Each row of a before or after table is a point. One or more steps were done to the points. Then noise was added and the rows were shuffled. The steps act on columns, c1 being the first. Write out the steps. A step turns or swaps two columns, mirrors them in a line or flattens them onto one, adds a multiple of one to another, or multiplies or shifts one. Angles are multiples of 10 degrees, from the lower column toward the higher: turns from -170 to 170, lines from 10 to 170 but not 90. Use the fewest steps. Two steps may share a column if one is a turn and the other turns, adds or multiplies; they go together, in the order done. Otherwise the lowest column goes first.

Before, 11 rows:
[[ 17  17]
 [-20 -20]
 [ -5  -3]
 [  2  20]
 [  5   8]
 [ -8   1]
 [ -5 -19]
 [-13   1]
 [  1  -4]
 [ 20  16]
 [  2   0]]
After, 11 rows:
[[-47  -9]
 [-44 -57]
 [-54   1]
 [-19  48]
 [-38  23]
 [-38 -13]
 [-39   0]
 [-22  51]
 [-38  57]
 [-60 -58]
 [-45   2]]
Steps: shift c1 by -40; multiply c2 by 3

Before, 14 rows:
[[-13 -12 -21  29]
 [ -5   2 -18  -4]
 [ -4 -19 -10   5]
 [  5   4  13  12]
 [  7 -13 -28  -8]
 [  5  15   2  42]
 [ 13  24 -28   3]
 [ 10   1 -16   2]
 [  0   3   6  14]
 [ 10 -21 -12  16]
 [ 25   4  -8   9]
 [-29   2   4  -3]
 [  5 -21 -12   1]
 [  3   6 -10  -7]]
After, 14 rows:
[[ 11 -48   3   1]
 [ 16   5  -8   6]
 [  6  10  -7 -26]
 [ 23 -33 -20  -2]
 [ 15 -53   5 -17]
 [ 11 -53  -5  -4]
 [ -9  10  12 -10]
 [ 10  38  33 -25]
 [ 14   2  -7 -10]
 [  0   7  12  -8]
 [  1   4  11  27]
 [  7  15 -11   1]
 [ 31 -30  22  -2]
 [ 25  59 -12 -13]]
Steps: turn c1 and c4 by -120 degrees; turn c1 and c3 by 70 degrees; multiply c2 by 2.5

Before:
[[ 24  13 -24  45   6 -11]
 [-22  -3 -29 -46  -8  12]
 [ -9  34 -20 -46  19  -8]
 [-36  18  -8 -10 -27  -1]
 [ 46  19  10 -43  15  28]
 [ 21  -5   5  27   0 -15]
 [  7  -1   4  18  23   0]
 [ 40  -6  20 -48 -14  44]
 [ 29   2  10 -16  11  60]]
After:
[[-43   0   2  45  23  22]
 [ 26  -3   7  22  -5 -12]
 [-48  -5  19  39  -2  47]
 [ 18  -3   2   8  24  -8]
 [-48   4 -26 -10  14 -11]
 [-46   5 -28 -23  -4  13]
 [-15  -1  11  31  29  52]
 [-11   2  -9 -35 -24   9]
 [ 45   5 -24  24   0 -11]]
Steps: swap c1 and c4; flatten c2 and c3 onto the line at 100 degrees; turn c5 and c6 by -20 degrees

Before:
[[ 30 -20  26   7  31  17  23  14   7]
 [  8  -4   1 -29  16  -8  24  29  11]
 [  0  30  21  18 -15  47  -1  55 -43]
 [ 26   4 -16 -18 -10  -6  31  18   5]
 [ 27   0 -19  -7   2 -10   7   2  18]
 [-35   5   8  11 -14  22 -35  36 -47]
 [ -3  25  34  17  -9  23 -40  21 -49]
 [-28   0 -20  -7  -6  -6  -3 -13  -8]
 [ -2  26   1 -23   9  -2  21 -10  18]
 [-16   2   4 -33 -27   4 -10   9  10]
 [  6 -15   7   1   1  -2  45 -17  16]
 [-13  -2  12 -18 -38  16 -26   4 -39]
 [-16  15  20  -2 -27 -24  -6  25 -26]
 [  8  -8   6  16   0   2  18   1  47]]
After, 14 rows:
[[-11  -4   7 -30  18 -28  16  28   9]
 [ 16   4 -16 -19  -9 -28  25  19  10]
 [-21   3   5 -32 -27  10  -6  10   7]
 [-40  30  21  20 -15  32  56  55 -42]
 [ 18 -21  25   8  30  -4  44  17   9]
 [  7  -6   5  14   1 -14  20   0  47]
 [-60   4   5  10 -14  41 -10  32 -46]
 [ 24  -2 -20  -9   0 -13  -4   3  19]
 [  3  29   3 -22   8 -16  20  -8  20]
 [-18  -1  11 -16 -36  34  -7   5 -36]
 [ 20 -14   9  -1   2 -35  42 -15  15]
 [-19  22  37  19  -8  49 -16  22 -48]
 [-33  15  20  -2 -27 -12 -36  29 -27]
 [-22   0 -20  -6  -5  -3  -8 -13  -7]]
Steps: add -0.7 times c8 to c1; turn c6 and c7 by 50 degrees; multiply c7 by 1.6

Before:
[[ -4  -2 -10  20 -11  -7   5 -32  29 -16 -21]
 [-11  21  20 -14 -43 -20 -29  36 -20   4  26]
 [  0  17   7 -21   5  -9  -7 -29 -13  11   7]
 [ -5  -7   0  17  14   5   7  -7  21   6  -8]
 [  6  19   3  -3   6 -41 -13  -6 -22   4  11]
 [-11  22  -8  -6 -38 -22 -13   9 -11  23  32]
 [  7  13   4   5  -7  -4  20  -6  11  11 -22]
 [-30 -17  -9  11 -24 -23  26 -11   5 -26   0]
 [ 27  13  19 -18   2 -16  -3  -8  17  24  14]]
After, 9 rows:
[[ 19  28  -3 -14 -43 -19  14  -3 -20  33 -44]
 [ 14  10  20  -3 -38 -23   2  16 -12  40 -29]
 [  2  18  11  -3   8 -40  13  11 -21  38  -2]
 [-16  12   7   6  -6  -3 -10 -15  11  -7  20]
 [ -2  16   6 -20   6  -9  -8  24 -13  31  21]
 [ 16 -21  -5  11 -24 -23 -31   7   4 -34  10]
 [  8  -9   5  18 -12  -6   4   5  28 -58  36]
 [-28  23  -7 -18   1 -17   6  16  17  -2  -3]
 [  8  -6  -4  19  13   4   3  -2  22 -28  10]]
Steps: add -0.7 times c4 to c7; turn c1 and c7 by 150 degrees; mirror c2 and c3 in the line at 20 degrees; turn c8 and c11 by -130 degrees; add -1.5 times c9 to c10

Before:
[[  4 -23  -1  29 -21  26  19  44  -9 -11  35   9  -4  12]
 [  1  24  24   6 -17  14   7  -9  10  34 -46 -17  -1  -9]
 [  0  -3  15  -6  24   6  18 -12  38  36 -39  -5 -21 -44]
 [-32  11   0  21 -43  38  46  39 -20  17  51  -5 -18  20]
 [ -6  -3  12  -9   9  45  -9 -23  23  22 -12 -14 -26  -3]
 [ 17   2   8 -19  -6  18  33 -18  37   2  -7  -5 -10  -4]
 [ 10  -2 -11 -12 -37  22  16  52  -8  16  60  36  16  -8]
 [  9  -4  10  -3 -11 -54 -17 -18 -44   4 -12 -28 -36 -59]]
After, 8 rows:
[[-21 -26  -7 -20 -39  40  44  20  29  18  55 -15   1  40]
 [ -4 -31  14   9 -24  22  16  -6 -14  17  42 -12  62  52]
 [-47 -12  -5  10  -5 -56 -21 -58  -9   5   8  11 -49 -15]
 [-13 -32  -7 -28   2  27  19  15  -5 -11  34   0  18  42]
 [  8   0 -23   2 -30  12   9 -14  -1  33 -37   9 -29  -4]
 [ 34  -3  -1  24   0  21  31  -6 -21   3  -2   5  -9 -18]
 [ 24   6  -3  12   9  45  -9  -3   7  22   3  12 -31 -25]
 [ 38  17 -10   9  15   7  20 -43   1  37 -23  23 -29 -12]]
Steps: turn c1 and c9 by -90 degrees; turn c2 and c5 by -50 degrees; turn c3 and c4 by 160 degrees; swap c8 and c14; turn c11 and c13 by 30 degrees; turn c12 and c13 by 50 degrees

Before (14 x 18):
[[  6   9 -19  17   9  25  22   9 -29 -20 -31   4 -22  -6   6 -21  10 -43]
 [ 25   7  13 -27 -22  -8 -22  -7   4   1   9  16  35   7 -13  14 -16  15]
 [ 33  11  20  15 -30   8  23  -8 -19  19  -3   5  23  -1   3  16 -28   8]
 [-10  11  -6  32  23  -9  -7  22 -46   6 -37  -3 -25 -18  -5 -12  -9 -12]
 [-16  27 -28  43   6   7   8   3 -13  -9 -13 -17 -22  11 -21  -9  -4 -33]
 [  1  21   1  -9 -19  -1   3 -13 -33   4   8  15  12 -24  -5  31 -23 -16]
 [-17   7 -27  33  -5   5  -7 -18 -15 -10 -45  13  -9 -19  -9 -20 -22 -17]
 [ 12  15  26  11 -20  15   3  -2   2   1  14  30   0 -22  -1  27  -5  18]
 [  8   0 -21   4 -13   1   3  -2  -8  23 -18  11 -34  -4 -13   5 -15 -18]
 [  5 -29  35 -11 -60  -9 -19  -8  -5   1  35   3  19  -5  -4  17 -21   3]
 [-10 -21   4  -8 -12  14  -7  -6  -4   3  31  17  12  18   8  10 -46   2]
 [-19  25 -25  25  -8  31 -16   0 -35   3 -34 -14 -33   9  19  -7   1 -22]
 [ 29  18   5  19   1  -6   6 -19 -21 -25 -17   0 -26  -4  11  19 -20  -8]
 [-14 -19 -28   7 -36 -19  -7   8   5   2  17  19  21  18  25  17 -12  -5]]
After:
[[ 11  -4 -21   3 -12   0   4  -3  -8 -20 -18 -16  26  -6 -54   5 -26  13]
 [ -1   1 -28  34  -5   6  -5 -28 -15  -5 -45  10 -12 -20 -49 -20 -28  21]
 [ 31  20 -28  25  -8  30 -16   1 -36   9 -35 -16   0  10 -19  -5 -24  15]
 [-25  20  -3 -11 -19  -2   3 -21 -31 -10   7   1  -5 -26 -43  31 -11  18]
 [ 16   9  -7  33  23 -10  -6  36 -47  -4 -36  -9   3 -19 -44 -13 -23   9]
 [ -9  18  24  13 -21  15   3  -2   1 -23  15  22  10 -23 -42  27   1 -12]
 [-47  15  17  17 -31   9  21 -13 -20 -14  -6  -6  17   0 -36  16   3 -11]
 [-28 -23  42 -11 -60 -10 -20 -12  -5  -4  35   3  -7  -4 -44  17  -3  -1]
 [-33 -19   8  -6 -13  12  -5 -10  -5 -17  33   9 -15  16 -31   8 -32   2]
 [ -7  19   0  21   3  -8   4 -30 -23  17 -18  17  37  -3 -28  19 -17  11]
 [-16 -23 -22   8 -36 -21  -5  12   3 -14  17  10 -23  17 -13  16  -3  10]
 [-44  10  12 -29 -20  -7 -20 -12   5 -14  10  15   2   8 -51  15  15 -13]
 [ 18  21 -32  42   5   5   7   6 -13  17 -12 -15  -3  11 -60  -9 -23  31]
 [ 20   4 -21  15   9  24  22  14 -28   9 -31   3  18  -8 -32 -20  -3  45]]
Steps: turn c1 and c13 by 120 degrees; turn c1 and c17 by -40 degrees; turn c2 and c3 by -10 degrees; multiply c8 by 1.6; turn c10 and c12 by 130 degrees; turn c12 and c18 by -160 degrees; shift c15 by -40

Before:
[[ -4  18 -17  25  10  12 -21 -30 -21  21   1  20   8 -10   2  57   9  12
   19   7  -8  14   6  11]
 [  9  11   1  11   0  24 -25   2  -7   7 -11  -1 -15  27  25  -7 -21  -4
   -7  24   7   5  21   6]
 [-13 -11 -17  26   1   6 -25 -53 -12  -5  -8 -21  -7   3  25  14   0  17
   20  -8   4  -3 -24   6]
 [  4 -25 -11 -21  -9  -1  34   5 -28  19  23  31 -14  10 -50   3  10  -1
    9  10   4   7 -27 -10]
 [  0 -25 -14   6  14  -2  32 -22  -1 -45  17  10   3  22   4   3 -17  -7
   26 -18   3  -3 -27  16]
 [ -7  -1   3   6  -8  -3 -16   0 -57  14   8 -13  -3 -25  -4   9  17   7
   28   5  -2 -12  -5  21]
 [  6  10  -3 -34   8  40  -5 -10  14  18  -1  12  11  25 -42  -5   2  -9
   27 -17 -14  15  12 -25]
 [ 10 -25   2   1 -23  49 -22  -4   6 -15 -10  28   9  30   8   0  -1   7
   15 -20 -10 -11 -18  18]
 [ 11  -6 -15 -57   0   4 -19  -1   1  -5 -10  -3   2  25  -1  -3  11  16
    8  -3  -9  -5 -27  18]
 [-56  -1  -2  18   8  -6  36   7   7  19  21  21 -31 -34  20   0   8  -2
   -3  -2  -6   3  -8  10]
 [ 10 -22 -14  26   4   1   2   4  17  -8  -1  24  13  29   8  -6  12  -5
    9 -19  -8   6  -6  22]
 [-11   5   7   0  11  14  19  -4  19   7  35  29 -13  29  13  19   8  19
   23 -17 -11 -17 -27 -22]
 [-23 -21  34 -56  -3  17 -22 -41  -7  17  11   8  17  21  24  -4  13 -38
   14  19  23   2 -20   7]]
After (13 x 24):
[[  8  28   1  11  -1  21 -17  23  -9   5  -5   0 -16  29  20  -7 -20  -3
   -7  26   6   2  18   5]
 [  1 -21 -15   8   7  -2  11 -41  -3 -41   7   7   4  22   4   5 -17 -12
   23 -16   4 -17 -31  14]
 [  5 -21  -4 -32   6  40 -10  -3  11  18  -3  14  10  24 -42  -4   2  -9
   27 -17 -16   8  11 -26]
 [ 10  -8 -12 -58   0   5 -18  14   2  -8  -2  -2   3  23   3  -7  11  16
   12  -4 -11  -3 -26  17]
 [-19  -2  35 -51  -3  15 -43 -14  -6  15   5   6  18  23  27  -3  12 -39
   10  21  22   8 -18   7]
 [-13   9 -17  27   4   3 -56 -36 -10  -6  -4 -21  -7   3  26  18   4  19
   21 -10   7  -4 -24  10]
 [  5 -60 -12 -19  -4   0  30 -19 -29  17  10  31 -16  13 -52   6  10  -1
    6   7   5   4 -28 -12]
 [ -5  18 -15  22   5  13 -35 -50 -23  22   3  21   7 -10   3  57   8  11
   21  11 -10  10   7  11]
 [ -9  12   9   0   4  14  11 -28  18   6  13  30 -12  28  12  18   8  18
   21 -19 -10   3 -27 -26]
 [-54  16  -2  16   3  -5  31 -15  11  19   9  22 -28 -36  21  -3   4  -1
   -2   0  -5   7  -9   7]
 [ 13 -14 -15  25   1  -3   3   6  17  -3   2  27  16  30   9  -5  11  -6
    8 -25  -6  -2  -5  19]
 [  9 -15  -1   2  -6  47 -20   9   8 -16  -8  27   9  30   9  -2  -2  10
   17 -18 -10  -8 -19  20]
 [-10  -4   7   4  -5  -2 -14   3 -57   7   2 -15  -2 -20  -2  11  20   7
   29   5   0   3  -4  21]]
Steps: add 0.7 times c15 to c2; multiply c5 by 0.4; turn c7 and c8 by -40 degrees; add -0.7 times c16 to c8; flatten c10 and c22 onto the line at 20 degrees; multiply c11 by 0.4
